Rows are points. Any point is a mix of the corners, with weights that add up to 1. It lies inside the corners' shape when no weight is negative. Is each point inside? If not, which corners have a negative weight?

Corners:
(1): [5.6,3.5]
(2): [-3.7,3.4]
(3): [-1.0,-6.6]
Points:
[-1.7,3.1] => inside
[4.8,-1.8] => outside (2)
[-2.4,1.0] => inside
[-5.0,-3.2] => outside (1)
[4.5,3.0] => inside
[-2.2,0.8] => inside
[5.0,3.1] => inside

Corners:
(1): [-3.3,0.3,-0.2,3.3]
(2): [1.3,-6.4,-1.5,1.8]
(3): [-2.4,2.2,-2.8,-4.9]
(4): [-1.0,-8.1,3.0,-0.1]
(5): [3.9,9.7,0.4,-4.4]
Points:
[-1.1,-0.2,0.4,-2.3] => outside (2)
[0.4,5.5,-2.5,-5.7] => outside (1, 4)
[-3.2,-2.4,-2.0,2.1] => outside (4, 5)
[-1.1,0.2,-1.0,-0.3] => inside
[0.1,-1.0,3.3,-5.3] => outside (1, 2)
[1.4,8.3,0.3,-7.9] => outside (1, 2)
[-3.0,-5.1,-1.6,1.1] => outside (5)

Corners:
(1): [-4.6,-3.7,-0.9,2.7,5.4,-1.1,0.4,0.5]
(2): [-1.8,1.3,-1.2,-3.7,0.5,-3.0,2.3,-9.7]
(3): [-3.9,2.7,0.5,-5.2,-2.1,-3.0,-2.2,-2.3]
(4): [2.6,-3.9,-2.1,0.3,7.0,-0.9,-7.0,-8.1]
(5): [10.5,-4.6,0.1,6.6,-1.8,7.1,0.7,6.6]
(6): [7.6,2.1,1.2,7.2,1.0,0.8,-0.7,2.9]
(7): [-2.9,-0.6,6.4,-7.8,-2.5,-11.1,-0.2,-9.4]
(8): [3.7,-0.6,0.8,-1.9,8.4,1.6,-0.6,-2.2]
(9): [3.0,-1.7,-3.7,-3.1,3.8,-6.2,0.0,-1.5]
Points:
[2.2,-0.3,0.2,-0.5,1.9,-1.3,-1.4,0.2] => outside (2)
[4.2,0.5,1.4,-1.6,-2.2,-3.3,-0.5,-5.0] => outside (1, 8)
[1.3,-1.2,-3.7,0.8,0.9,-2.3,-0.5,-0.4] => outside (7, 8)
[0.0,-1.0,0.2,-0.8,3.9,-0.7,-0.7,-1.5] => inside
[-1.7,0.4,1.1,-2.8,0.1,-3.5,-1.2,-2.9] => inside
[-0.6,-0.1,-2.2,3.0,3.7,-1.7,-2.1,-1.8] => outside (5, 7, 8)

Corners:
(1): [0.5,2.1,8.9,-6.0,-4.9,0.4,-0.6,3.8,0.7,-1.9,-2.4]
(2): [1.3,-6.8,5.6,-6.8,1.2,3.6,2.9,4.4,-2.3,3.4,2.4]
(3): [-0.2,-1.5,-6.3,-0.7,3.1,-3.7,5.9,1.5,7.6,3.6,5.6]
(4): [1.4,6.2,-2.1,-0.6,-1.1,-1.5,4.0,-0.9,-4.2,-9.5,3.6]
(5): [-2.1,-1.2,-5.6,-3.9,-1.9,4.7,-1.0,3.5,2.8,-3.7,-8.9]
(6): [7.9,-1.8,-2.4,-2.8,-0.8,2.3,-0.2,-7.8,-3.3,-2.0,-2.2]
(7): [-6.4,-3.3,-2.8,-3.8,-1.8,1.9,3.1,2.6,2.0,5.2,4.1]
(8): [5.2,-1.1,4.6,-8.2,1.3,0.0,9.8,-6.7,0.2,5.8,-1.2]
(9): [-3.9,-2.0,-2.4,-0.7,-7.2,7.9,1.7,8.9,11.0,-6.3,3.8]
(10): [-2.7,6.5,-2.1,-3.0,2.9,4.3,1.1,7.1,-2.5,4.6,6.7]
(11): [-1.4,8.8,0.8,0.7,6.1,6.4,-1.6,-4.8,-3.4,-6.1,-2.9]
(12): [-3.3,0.8,-5.1,5.4,-1.5,3.7,5.5,1.7,3.1,1.2,-5.3]
Points:
[-0.3,3.2,1.2,-2.2,1.3,3.1,1.1,-0.2,-1.1,-2.7,-0.3] => inside
[-1.2,0.9,-0.3,-1.6,-1.1,2.7,2.2,2.1,2.4,-1.1,-0.2] => inside
[-0.5,0.5,0.0,-3.8,-0.1,2.1,1.8,0.0,0.4,0.0,1.0] => outside (12)
[-0.5,-0.1,-1.1,-1.9,-1.7,2.2,2.6,1.1,2.4,-2.0,-0.3] => outside (10)
[-0.2,0.0,0.5,-5.2,-0.4,2.7,1.9,1.1,0.6,0.2,1.2] => outside (12)
[-0.3,1.0,0.7,-3.2,-1.4,0.8,2.2,1.6,0.8,-0.8,1.0] => inside
[-2.8,1.3,-8.8,0.9,3.7,2.0,1.1,0.7,-1.5,0.7,-2.7] => outside (1, 8, 9)
[-0.9,0.9,-0.5,-3.1,0.9,0.7,4.0,0.7,0.3,0.8,0.9] => outside (6, 9)

Corners:
(1): [3.7,-0.3,-6.4,7.6,-4.2,2.3,0.9,0.2,5.0,3.7,-0.9,-4.7,2.5,-0.4]
(2): [-2.0,3.3,-1.2,6.3,-2.1,-2.4,3.8,2.2,-5.7,-0.1,-4.8,-2.2,-3.1,2.4]
(3): [-8.4,2.5,0.0,2.6,-8.8,-1.5,-4.7,-4.8,7.5,-2.9,0.0,2.7,10.5,-1.2]
(4): [1.8,-2.7,2.0,-4.4,0.6,-3.5,-9.5,-3.7,5.8,-2.8,-6.4,2.8,-1.8,2.7]
(5): [4.6,-1.4,0.3,6.9,-6.1,9.5,0.1,4.0,6.5,-1.4,1.6,5.7,-1.1,6.0]
(6): [6.1,1.2,-0.4,-3.0,-3.9,-2.6,1.9,-1.6,-7.9,2.7,3.9,3.9,1.7,-0.9]
(7): [-0.3,-3.1,0.3,-4.8,-1.9,0.7,-10.3,-2.2,-1.5,-2.3,-0.3,-0.1,-9.7,3.0]
(8): [-2.5,-1.2,-1.7,6.0,4.0,2.9,-10.7,-1.5,-1.2,-6.9,-0.3,2.0,-4.2,-3.5]
(9): [-3.8,-2.3,-1.1,-2.8,4.9,-4.3,-3.4,-6.0,3.0,4.5,6.6,7.1,-3.0,5.3]
(10): [0.5,-1.5,2.5,-5.4,-2.4,-1.2,1.9,1.6,2.1,6.9,1.1,-7.3,5.5,-1.4]
(11): [2.9,3.4,-1.0,-5.7,-2.3,5.9,-3.3,-2.6,2.4,-1.2,-4.6,-0.7,-0.2,4.5]
(12): [1.0,1.6,-6.2,0.8,-4.1,2.2,2.6,4.6,1.7,-3.6,6.4,1.6,-3.8,-5.4]
(13): [-0.1,-6.4,-8.4,3.4,-0.8,2.6,9.6,-1.7,-0.8,6.9,4.0,-0.1,3.8,-1.9]
(14): [-5.0,2.6,7.4,-3.5,-2.1,-3.7,0.6,-9.9,-3.0,-1.7,2.4,-1.6,-8.9,-2.7]
(15): [0.2,-0.6,0.4,-1.2,0.1,5.5,-8.4,1.5,3.8,1.2,0.1,5.8,-11.6,-3.3]
Points:
[-2.3,0.6,1.0,-1.8,-1.9,-0.6,-2.7,-2.9,-0.1,-0.7,0.4,2.1,-2.1,1.1] => outside (1)
[5.2,-2.2,-2.1,-0.3,-0.4,2.9,3.0,0.1,2.0,1.4,4.6,0.6,-0.3,-1.1] => outside (2, 3, 7, 15)
[0.2,-1.2,-1.0,2.9,-3.2,0.4,-1.0,-0.2,0.8,0.7,1.0,-1.1,-1.5,-2.1] => outside (9, 11)
[1.1,-1.3,-1.5,0.5,-2.2,2.7,-2.7,-0.5,2.8,-0.5,1.9,2.7,-1.7,-0.2] => outside (2)
[2.9,-0.8,-4.5,2.0,-4.0,4.2,-2.4,3.1,2.2,-1.8,-2.4,0.2,1.8,-0.7] => outside (9, 14)
[-1.2,-0.8,-1.0,-0.1,-2.4,0.4,-0.4,-1.3,4.6,2.6,1.0,0.4,-0.7,2.3] => outside (6, 8)
[0.1,0.9,-1.4,-1.3,-2.8,2.5,-2.4,-2.2,2.3,-0.3,-1.2,0.4,0.5,1.5] => inside
[-0.3,0.8,-0.2,-0.5,-2.3,1.6,-4.2,-1.5,3.3,-0.8,-1.5,-0.3,-1.4,1.1] => outside (6, 13)

Corners:
(1): [-2.0,-8.0,5.0,-6.4,-3.8,-10.5,4.3,1.3,-2.8,3.2,0.7,2.3,7.1,-0.5,1.6,1.4,-4.1,-2.4,-4.4,-1.1]
(2): [-1.0,2.0,8.6,2.9,-1.4,1.0,6.7,-0.8,1.0,-4.3,1.1,-12.6,-1.5,3.2,3.6,-4.1,-3.9,0.7,2.2,-0.8]
(3): [-5.0,-2.1,-5.5,-6.4,0.3,-1.1,2.1,-2.3,5.8,0.8,-1.7,2.9,-2.0,-1.1,-3.6,1.0,1.2,-1.6,-4.5,0.4]
(4): [-5.5,-0.7,2.4,-8.4,-2.3,-0.1,2.7,-2.9,-0.3,3.2,3.8,6.6,-4.1,2.9,1.8,-2.5,3.7,4.3,-2.5,9.8]
(5): [-4.6,-0.1,5.2,-5.0,-5.1,-5.1,6.5,2.1,2.3,1.0,-3.1,9.0,3.0,-7.9,-8.1,-4.2,3.1,5.1,1.8,-5.0]
(6): [1.2,-6.0,-3.0,1.4,5.1,-1.0,-7.9,4.7,-0.5,-0.3,-3.6,0.2,1.2,0.9,8.0,-2.9,0.5,0.0,-5.2,-5.8]
(7): [-4.6,3.3,-1.0,-2.1,-2.6,3.1,-2.8,2.1,-7.6,4.6,-5.5,-6.9,-1.2,0.3,1.9,0.3,1.3,-3.2,1.8,3.2]
(8): [-9.6,5.8,2.3,-5.9,-7.2,5.1,3.6,5.2,-2.8,-0.9,2.4,-2.8,-5.3,-5.7,-1.3,4.8,-6.9,-7.5,-3.4,2.2]
(9): [3.0,-2.3,3.7,0.3,0.5,-3.1,-6.0,1.3,0.2,-0.1,0.9,-7.5,1.8,1.8,2.9,-4.1,-4.6,0.6,4.5,4.5]
(10): [-4.8,4.6,8.6,-2.3,-2.2,-7.5,-3.9,-1.5,6.0,1.8,1.8,9.6,7.1,-1.7,-1.2,1.2,-0.5,6.3,6.8,-0.8]
(11): [0.0,-2.3,5.0,3.8,-5.3,2.9,-0.5,1.5,4.2,-0.3,-0.3,-6.0,2.3,-6.3,4.7,3.6,2.1,-0.5,2.6,-0.1]
(12): [-0.9,2.7,0.5,0.2,2.5,5.3,-0.4,-8.3,-2.4,3.1,2.2,5.0,2.8,-3.1,3.0,0.9,0.4,6.1,9.1,2.3]
(13): [0.5,4.9,4.1,3.8,6.8,1.7,-1.7,2.0,-0.8,-2.7,-9.2,0.9,-0.4,0.3,1.9,-0.1,0.8,-1.2,-7.0,-0.1]
(14): [2.7,-6.9,3.4,-2.7,-1.7,8.6,4.7,-0.4,3.7,5.8,-5.8,-1.1,5.6,6.3,-2.9,-6.6,3.4,0.5,0.0,2.3]
(15): [-2.3,5.4,6.1,-4.7,2.9,-5.1,-3.7,-2.8,2.1,-1.8,0.4,-3.1,7.7,0.6,-3.6,1.4,2.8,-1.1,-2.5,-2.4]
(16): [-1.5,0.2,5.5,0.2,-4.6,-2.9,3.9,0.1,3.5,2.9,4.0,6.4,-0.5,-0.2,-6.0,-1.9,1.6,-1.6,-3.0,-0.2]
(17): [6.4,6.1,5.8,-4.7,-8.9,-3.5,0.5,-6.1,0.9,-1.0,5.1,-3.1,3.8,4.6,-1.9,-1.4,0.9,1.1,6.6,-3.4]
(18): [-5.6,-0.8,1.2,-3.0,-5.1,3.8,1.1,-0.9,-2.3,-7.6,-0.2,-6.3,2.3,1.7,-2.4,5.5,-3.2,-9.0,2.8,1.0]
(19): [4.1,-4.2,2.3,7.0,-8.5,1.8,-7.9,-0.4,5.1,-1.3,2.8,-11.2,3.7,-2.2,2.4,6.5,-5.8,1.8,-3.1,3.3]
(20): [-0.3,2.0,-2.3,3.3,2.6,0.2,0.3,7.9,-2.0,-5.2,1.6,-4.9,3.0,-1.1,6.1,-2.3,0.9,-0.9,3.7,-0.9]
(21): [-4.2,-0.4,4.6,-4.9,-0.4,-2.4,1.3,1.2,3.1,0.6,-1.7,1.8,-9.0,-0.2,-6.0,4.8,0.8,2.8,3.1,-1.4]
Points:
[-0.8,-0.7,4.6,-0.5,-1.7,-0.3,-0.3,-0.2,1.8,-0.7,0.5,-1.1,1.6,-0.6,0.9,0.2,-0.8,0.3,-0.1,-0.9] => outside (3, 7, 20)
[-1.2,-0.2,5.4,-2.4,-3.8,-1.3,0.8,-0.2,2.6,1.6,-0.7,-1.7,0.6,-0.5,-2.1,-0.2,-1.0,0.9,-0.8,1.5] => outside (6, 12, 18, 20)
[-0.9,-0.2,4.2,-1.2,-2.2,-2.7,-0.7,0.6,1.8,-0.1,-0.8,-1.4,2.5,0.5,-0.3,-0.9,0.0,0.9,0.7,-0.4] => outside (8, 12)
[-1.3,-0.3,3.1,-1.3,-2.5,-0.2,0.5,-0.2,1.9,-0.6,0.5,-0.8,1.6,-0.9,-0.3,0.6,-0.4,-0.3,0.2,0.2] => outside (7)
[-1.1,-3.0,1.7,1.7,-2.9,3.1,-1.2,-0.2,1.0,0.1,-2.6,-3.1,3.1,-1.6,1.4,1.0,-2.6,-1.9,-0.7,0.3] => outside (4, 15, 17, 20, 21)
[0.3,0.3,0.8,1.3,-2.2,4.0,-3.3,3.3,0.6,1.2,-2.1,-7.4,-3.2,1.3,4.3,-0.2,-1.6,-0.2,-0.7,3.7] => outside (1, 5, 12, 15, 16, 18)
[1.6,-1.1,2.7,0.6,-3.5,-0.1,-1.6,2.0,-0.9,2.7,0.6,1.4,3.5,-1.8,3.7,-2.9,-0.3,2.6,1.0,1.4] => outside (2, 3, 15, 18, 21)
[-2.3,-2.3,1.4,-1.7,2.5,1.6,-0.9,1.3,-2.1,-0.8,-6.1,-4.7,1.6,-0.1,0.4,0.8,-2.2,-3.2,-4.3,-0.6] => outside (4, 10, 11, 16, 17, 20)
